Every row gives one point. Any point is a mix of the corners, with weights that add up to 1. It lies inside the corners' shape when no weight is negative. Is each point inside? If not, which corners have a negative weight?

Corners:
(1): 8 -113 33
(2): -10 86 47
(3): -14 68 -30
(4): -44 -38 1
Points:
-33 -10 11 -> inside
-29 -41 -2 -> outside (2)
-7 27 37 -> inside
-2 72 42 -> outside (4)
-9 16 0 -> inside
-37 -49 -7 -> outside (2)
1 -72 22 -> inside
-3 42 17 -> outside (4)

Corners:
(1): 46 79 1 18 -40 3 -61 -13
(2): -32 -33 140 -44 -30 -37 9 -6
(3): -39 50 -1 -7 19 20 -47 7
(4): 27 4 -8 2 0 37 -86 -41
(5): 70 27 -50 -25 64 -33 -10 -67
(6): -69 -5 10 0 -64 64 34 34
(7): 81 12 -15 47 69 -16 -2 -11
(8): 1 -89 24 -42 -47 -45 -14 65
(9): 47 -1 40 59 -54 -141 -66 -93
Points:
20 2 25 -14 -52 -35 -10 -2 -> outside (3, 4, 7)
-13 2 45 4 -62 -24 -40 -1 -> outside (5, 7)
50 -29 13 -21 35 -62 -23 -28 -> outside (1, 6)
-25 41 21 -3 -35 23 -52 -45 -> outside (7, 8)
-2 4 8 2 -12 16 -15 -6 -> inside
37 -7 7 -7 2 -40 -45 -19 -> outside (6)
-8 -3 -47 2 24 55 -15 26 -> outside (1, 2, 9)
60 20 29 -1 39 26 -47 51 -> outside (5, 6, 9)
36 6 -28 13 10 -5 -22 -3 -> outside (2)

Corners:
(1): 17 31 8 56 -25 -70 -45 -4 11 10 24 2
(2): 9 75 -35 50 7 7 -22 4 -12 -28 24 7
(3): 6 -115 16 -81 67 58 1 68 43 1 -35 2
(4): 7 -8 72 -72 28 23 69 14 42 -31 -38 38
(5): 0 -12 -10 -27 -75 18 -46 28 5 5 30 -42
(6): 52 41 26 -18 -69 54 -101 1 119 -76 -104 49
(7): 35 -18 29 -44 11 31 15 126 37 24 -50 22
(8): 46 29 8 23 -31 29 -24 -27 18 53 55 -48
(9): -6 11 42 42 21 34 -39 48 -36 -34 12 -39
(10): 19 35 -37 58 -4 -18 -22 39 -15 -3 -30 -82
(11): 7 -33 -8 52 -45 49 1 10 -19 30 5 -13
(12): 76 45 7 44 -23 -21 0 -26 -61 -32 26 -6
(13): 63 -45 51 1 17 -1 87 71 66 -12 26 -6
Points:
24 -4 15 -13 -34 29 -20 2 31 2 -9 28 -> outside (9, 10, 13)
59 23 17 12 -6 -15 5 6 14 -12 5 4 -> outside (5, 9, 11)
15 -25 6 11 -12 33 -5 28 4 5 -1 -11 -> inside
5 -67 43 -69 25 54 14 106 69 -8 -55 45 -> outside (8, 10, 12)

Corners:
(1): 48 35 -19 65 -66 -73 14 8 125 14 49 46 6 60 63 -37 30 104 -4 -66
(2): -53 -31 58 -43 15 1 40 -27 -33 -60 -17 23 -5 11 56 -35 -23 -9 -14 43
(3): -43 -3 35 -31 8 67 38 69 -14 -24 -3 -18 -48 -23 -29 57 -63 -55 50 6
(4): 54 21 -13 81 -129 -75 -60 17 -5 14 90 12 49 59 53 24 -12 58 -67 -54
(5): -7 -31 -20 -8 -8 -32 -91 28 16 -24 86 62 -25 37 -63 28 71 40 -5 -41
(6): -31 32 44 8 -27 -45 19 11 -35 -104 -1 -35 18 77 15 -110 36 -12 -14 -44
(7): 79 19 -48 11 -30 -52 -35 -51 -35 11 7 35 -75 -23 -32 -45 14 42 10 -25
(8): 61 -16 4 118 34 -90 -61 -38 8 -62 31 8 -16 51 1 64 33 60 -22 -67
(9): 36 -4 -48 125 -50 -71 -52 1 55 51 98 57 -11 48 0 -65 -62 91 -30 -12
(10): -37 -62 -6 -58 51 21 -34 73 -20 40 -35 -57 19 -27 -63 28 -98 29 45 -40
(11): 34 19 -25 -20 67 29 57 56 -18 -32 -31 3 45 53 25 -39 -17 -32 12 29
(12): 28 75 -60 10 -1 -41 -88 -35 46 -38 92 -3 2 36 13 8 -36 12 10 -60
(13): -98 40 -8 -54 28 -50 67 13 13 -2 -36 -66 14 75 -6 -25 -44 -33 -69 67
(14): 26 -32 17 5 6 -48 -8 31 26 48 62 18 19 -48 -91 46 -13 -33 18 -39
(15): -75 39 18 -50 58 13 7 25 -62 26 -76 34 32 52 24 -20 -20 -12 -16 -26
(16): -21 53 35 -28 26 10 40 0 -38 -21 -9 -57 21 75 15 -21 33 28 58 32
(17): -34 69 56 -34 16 87 -7 5 -6 -33 -20 -9 25 17 10 -28 -29 14 -71 -19
(18): -37 -54 -43 -16 23 21 -82 42 1 -18 -49 32 11 -68 -65 21 -39 -42 67 17
(19): -77 -40 -25 -16 86 55 -31 99 -49 23 17 -26 -3 -109 1 -3 8 -43 8 7
(20): 39 -64 12 23 15 9 -88 17 36 -7 18 -15 -44 13 -17 -15 -25 -45 46 -45
(21): -19 -66 -68 12 -55 11 -30 -23 0 -13 -6 11 -3 2 -79 33 24 -9 19 -67
Points:
-5 9 0 12 -15 -19 -14 18 -5 -8 18 -1 6 28 4 4 -14 11 -10 -18 -> inside
-9 18 11 8 -34 -18 20 13 -1 2 24 18 7 43 9 -36 19 11 -22 -17 -> outside (8, 10, 12, 18)
-9 29 7 -20 -10 2 7 4 -11 -13 21 -14 1 54 -10 -18 -34 -1 -5 -9 -> outside (1, 8, 18, 19)
3 14 -3 13 5 -16 -13 16 -3 -11 21 13 -5 10 7 -16 -1 4 -7 -8 -> outside (10, 21)
-29 7 1 -49 18 38 12 9 -30 -3 -23 -11 6 -14 -14 3 -22 -50 14 23 -> outside (1, 5, 6, 8, 9, 10)
-2 -10 1 -4 12 -7 -9 22 -13 -12 2 2 1 6 -19 5 3 -2 8 -17 -> outside (9, 12)

Corners:
(1): -13 -3 -15 -24 -10 -46 15 27 70 -13 -37 -9 20 -48 24 -45 -26 67 24 45
(2): 11 -5 18 -17 0 67 -76 1 -25 25 -28 16 21 5 24 25 45 15 22 87
(3): -38 -25 86 -49 106 -36 -35 -33 0 -137 -149 -10 10 -15 30 30 -8 5 -21 2
(4): -64 -2 39 -37 -8 -73 43 29 -35 -80 -63 -6 1 -47 -29 26 -60 6 -49 11
(5): 23 -52 -30 4 -40 -19 16 2 -41 50 20 100 33 -10 19 -60 -25 41 24 76
(6): -21 -16 58 -53 -1 20 -2 -40 -11 2 13 -31 18 -14 45 -49 -29 112 1 -34
(7): -35 -14 -20 -36 -28 -33 2 -7 39 10 16 15 8 -63 -54 50 -56 -4 -40 -23
(8): -30 10 9 -48 21 -58 14 17 -43 -58 15 -8 84 -38 -31 17 -78 33 -11 -36
(9): 10 -14 -8 -64 -20 50 -10 7 27 -58 30 -35 38 61 -2 -154 -16 94 -37 -47
(10): -45 -7 30 3 12 -9 -81 35 38 65 11 -2 13 -38 -59 35 -53 -2 16 -21
(11): -54 33 -45 -78 60 3 -4 -23 4 67 31 -8 -41 -22 -14 -43 -75 24 23 -42
(12): -48 110 25 -34 -39 7 -2 36 6 58 -90 -32 45 -33 5 -49 35 -26 -6 -27
(13): -5 -27 16 1 139 -33 22 -52 18 -23 -124 -14 3 -26 95 45 -14 39 -90 82
(14): -26 -28 -10 33 -22 -48 30 17 27 11 -24 8 -3 2 80 -7 11 25 33 36
(15): 19 37 94 -36 15 29 -79 -96 51 16 -3 -28 24 71 -48 44 -33 14 -11 41
(16): -52 -40 -37 -34 10 -24 8 -154 6 43 36 -15 -24 -57 -50 25 -49 0 -18 79
(17): -59 28 6 -84 -29 106 -47 39 -40 46 0 0 122 60 -60 -18 -52 -5 -12 -52
(18): -67 23 -29 25 -40 6 -6 25 17 38 4 32 19 37 -17 -12 35 75 62 7
(19): -2 -26 -13 24 -20 -18 0 29 -1 25 -39 -12 21 72 -22 9 -1 86 57 8
(20): -102 -45 -8 -37 -68 -52 45 -15 -34 44 10 49 0 78 -13 -22 171 19 49 125
(21): -22 6 -4 -23 60 104 -4 23 37 63 10 -3 38 -38 -59 9 -49 15 13 -9
Points:
-24 -7 12 -30 9 0 -13 -19 5 13 2 0 18 -1 -29 8 -38 34 -13 26 -> outside (3, 12, 14)
-22 21 15 -47 -4 49 -32 14 -4 64 27 4 52 4 -22 -16 -14 1 -9 -8 -> outside (1, 3, 4, 16, 18, 19)
-24 3 4 -23 -2 13 -10 -4 6 31 1 -2 27 6 -6 -20 -14 43 11 19 -> outside (3, 7)
-33 -20 16 -28 -32 -32 -2 12 -20 -23 -27 6 33 -3 -3 -14 6 25 11 20 -> outside (11, 13, 15, 18, 21)
-26 -6 18 -26 9 -13 -9 -14 7 12 -26 2 18 -12 -3 15 -13 18 1 37 -> outside (9, 18)
-61 -17 -1 -33 -12 -53 10 4 -13 23 -6 5 5 -29 -17 -1 -25 18 17 0 -> outside (2, 9, 13, 15, 18, 21)
-53 5 7 -24 2 -11 -2 -23 3 18 -23 2 12 12 -14 -10 -5 41 -4 4 -> outside (1, 2, 8, 14, 21)

Corners:
(1): 27 20 5 -73 1 64 10 24 41 -31 29 66 8 37 -51 -16 -49 22 27 56
(2): -35 -14 -27 36 -46 -30 -99 -74 3 34 -45 -116 11 8 55 28 -10 56 6 -28
(3): -109 -67 -4 20 -32 1 -35 -78 -31 80 -72 -103 -31 -34 32 -30 -10 87 -13
 -8
(4): -16 48 36 9 -58 36 34 13 -36 9 -30 44 -15 2 -2 -2 -4 26 6 -48
(5): 40 -9 33 10 43 44 70 10 -46 -2 30 25 -43 -46 64 33 23 25 -65 8
(6): 9 63 24 13 -10 14 49 -20 -5 -10 51 34 -25 45 26 -25 -22 36 11 27
(7): 8 -13 15 -64 -29 -20 60 -12 31 -34 21 61 -52 69 -45 -19 -23 41 34 -23
(8): -29 12 -11 25 -21 -19 -12 2 -38 100 -29 -61 21 34 -37 -22 -13 -3 56 11
(9): 19 3 90 -70 28 126 26 8 -4 -45 31 -5 36 -34 44 60 71 -113 -120 61
(10): 37 68 -5 3 -51 10 96 79 -36 -32 84 37 -45 42 -51 -13 -11 48 22 20
(11): -45 22 23 -49 -43 86 14 29 4 -23 51 50 -8 -9 -58 -31 4 10 17 -74
(12): 2 30 3 -46 -44 2 48 -24 -41 7 46 71 -3 46 -26 30 -26 67 50 -33
(13): -21 7 82 41 -5 62 -19 -30 18 -49 -28 -55 11 -79 44 52 78 -8 -41 11
(14): -117 -12 -31 22 0 -25 -20 -41 -27 68 -63 -41 3 -39 19 40 -24 5 -37 14
(15): -38 85 20 -120 -1 4 -44 53 -53 -54 60 49 -11 -12 -5 -22 30 -28 -9 -37
(16): -79 -59 -46 50 7 -13 -28 -53 -9 -13 -71 -40 -32 -7 44 27 78 38 -29 3
(17): 16 -33 118 5 68 119 -51 -22 -28 -22 34 -40 41 -75 17 50 27 -17 -166 110
(18): -132 -1 -81 18 -68 -101 -65 -19 27 58 -57 21 17 -11 43 -3 44 73 16 -27
(19): 12 3 34 21 -100 14 -11 -41 -26 11 19 45 4 -50 11 -10 -7 -26 51 -12
(20): 29 14 61 -83 6 59 69 45 -31 -71 84 46 50 90 -15 13 -78 16 43 -43
(21): 10 33 -2 -90 14 31 83 -17 -35 -33 0 45 -3 -18 -42 -39 -3 -12 -7 -47
Points:
-7 15 16 6 -11 11 17 -2 -13 0 0 12 -24 -20 -6 -21 24 32 -17 24 -> outside (2, 9, 11, 12, 14, 20)
-23 5 12 -8 -23 13 -10 -14 -8 2 0 -7 9 0 12 10 2 19 -1 -4 -> inside
-31 5 4 -1 -25 3 -19 -20 -14 17 -7 -15 4 -5 11 5 3 20 -2 -3 -> inside
-1 6 17 -23 -12 19 28 -4 -8 -9 17 27 -17 8 0 3 -4 23 -3 0 -> inside
-35 6 -36 -17 -23 -34 -28 -33 -1 27 -6 29 -11 7 -2 -9 -8 42 20 -17 -> outside (3, 4, 9, 10, 13, 20)
-11 9 22 -12 -15 29 6 -7 -12 -7 12 8 -1 -3 8 7 11 20 -12 1 -> outside (14)
-28 18 6 -18 -26 12 13 -3 -15 -2 4 11 -11 3 0 -2 3 22 11 -17 -> outside (17)

Corners:
(1): 35 12 46 28 6 35 63 79 -45 -46 5 -71 -17 37 -10 19 -52 -46 1 -72
(2): -32 -93 -60 -25 -30 -56 -47 20 10 20 19 -22 -72 -25 2 -47 3 56 62 100
(3): 53 -78 19 -4 3 -77 66 -43 67 -20 -68 -63 -13 -38 65 -69 53 44 -66 -9
(4): -56 -79 -109 -13 -30 -20 -30 24 15 -1 8 -87 6 -26 76 43 -63 -37 -12 -13
(5): -41 56 -75 -48 -17 97 -86 -76 -27 -44 15 -39 15 73 -31 32 13 -52 -1 -66
(6): -7 -64 -49 44 -8 -96 65 47 72 28 -9 21 -42 7 24 -98 46 -68 13 -5
(7): -68 0 10 -2 -11 68 -48 13 -48 -45 -23 23 33 5 85 22 31 54 -92 47
(8): -43 -98 42 -14 -10 -80 56 77 16 -66 60 59 -31 -83 -49 55 9 77 -17 12
(9): 29 17 -3 42 -42 24 22 16 52 -50 -19 26 -23 24 -35 0 -48 26 -58 9
(10): 21 -50 -35 25 9 2 68 47 6 -105 39 56 -27 35 77 50 -21 -59 -83 -49
(11): 55 -39 21 65 38 -98 -3 8 92 -4 41 -7 -52 -22 9 -81 30 -69 13 -65
(12): -9 -69 36 37 -16 35 15 11 -44 3 -29 78 10 7 5 21 -51 64 -55 30
(13): 30 73 18 -44 -22 23 -61 -37 -69 -21 11 -32 82 15 -23 20 47 46 -39 -74
(14): 26 32 -28 49 -39 43 33 -78 -39 -109 39 -50 43 -23 58 9 12 -30 -16 -68
(15): 9 56 -21 -42 21 -44 -2 -21 -27 -37 -14 -53 -40 -1 -57 -26 -57 -41 19 -34
(16): -27 -38 23 40 61 -15 50 72 44 27 53 79 -9 60 -78 -17 -26 43 -4 -45
(17): 40 9 -89 45 -12 43 -58 -48 -45 -41 -67 -91 3 91 19 -46 37 13 5 3
(18): -15 26 -31 -12 12 29 -60 2 -44 35 -30 -62 -16 46 34 43 39 46 35 -24
(19): 27 24 -34 -30 19 -12 -40 -62 0 -21 7 -9 34 -16 -42 4 24 -7 -45 27
(20): 34 53 -13 -11 16 89 -60 64 47 33 -18 -8 46 22 -45 -77 15 18 52 -74
(21): 18 56 22 -33 -5 -74 -92 -105 48 -35 -49 -7 49 69 64 35 21 -32 -71 36
Points:
13 -7 -11 11 -13 -5 -3 -10 -7 -40 -6 -27 -6 9 18 1 0 -9 -28 -12 -> outside (16, 20)
15 2 -30 5 0 -1 -13 -15 13 -16 -11 -32 -5 28 6 -13 -8 -24 -9 -18 -> outside (7, 8, 13)
11 -2 -22 3 3 7 -5 7 5 -15 4 -23 -6 11 -16 -15 0 0 5 -36 -> outside (7, 21)
16 -12 -23 -1 -10 -18 -6 -11 12 -29 -4 -29 -8 1 11 -7 3 -11 -13 -22 -> outside (7, 16)
0 -24 -22 8 -6 -9 -8 0 14 -19 -4 -1 -6 7 13 -5 -2 11 -24 -3 -> outside (1)
16 -2 6 -26 -4 -46 -9 3 43 -33 2 8 -11 -9 -14 -26 28 -11 -30 6 -> outside (4, 12, 14, 16, 17, 18)
0 -12 -10 8 3 -20 -7 -6 21 -25 -4 -7 -6 16 15 -4 1 -7 -21 -7 -> outside (13)
10 -60 -28 21 -13 -13 26 32 9 -20 12 -5 -3 -10 -3 -14 -10 27 -13 6 -> outside (5, 7, 11, 15, 18, 21)
